Each row is a point. Before rounding, the points of a table are all equally far from one centre. They may lie mostly on one side of it. Write the centre, to within rounding.

Points, 6 rows:
0: -60 -34  31
1: -16  44   8
2: -14 -24  22
3:   7  16 -47
4:   0  35  -6
5: -51   0  41
Centre: -52   0 -25

Points (19 x 12):
0: -27   6  37  23 -36  34 -43  45  29  18  13 -55
1: -13  29  14   8 -19  17 -48  32  47  38  15 -40
2:  -6  13  17 -12 -26  50 -53  33  33  35  25 -18
3: -18  25   4  29 -41  -6 -50  51   5  30  36 -35
4: -21  45  23  18 -12  15 -38  38  25   3 -21 -50
5: -19  26  17 -24 -52  20 -35  15  38  15 -24   0
6: -25  25   5   6 -60  18 -49  17  49  17  -7 -29
7: -10  18  44   5 -38  45 -45  43  46  26   9 -27
8: -27  37  -9  -1  -8  21 -30   1   8  22  36 -30
9:  -8  34  28  21 -46  26 -23  13  43  20  -5 -44
10: -16 -17 -19  28  -6  22 -16  38  21   6  16 -50
11:   5  26  12   7  -6  33 -19  34  50  34  14 -36
12: -22  15  16  19 -30  -7  -4   5  53  20  13 -39
13: -33   3  46   7 -46  20 -39  56  42   7  -6 -40
14:  -7  10  20  24 -23  31 -13  28  35  38  36 -44
15: -31  27   9  13 -43  49 -24  20  38  28 -12 -21
16:   0  31  -5  36 -33  49 -37  33  34  -6  35 -43
17: -41  17 -13  -2 -29  41 -23  53  43  12  12 -37
18: -28   6   4  25 -23  10 -34  53  57 -17  25 -52
Centre: -12  12  15  10 -26  13 -25  33  16  -8  14  -7
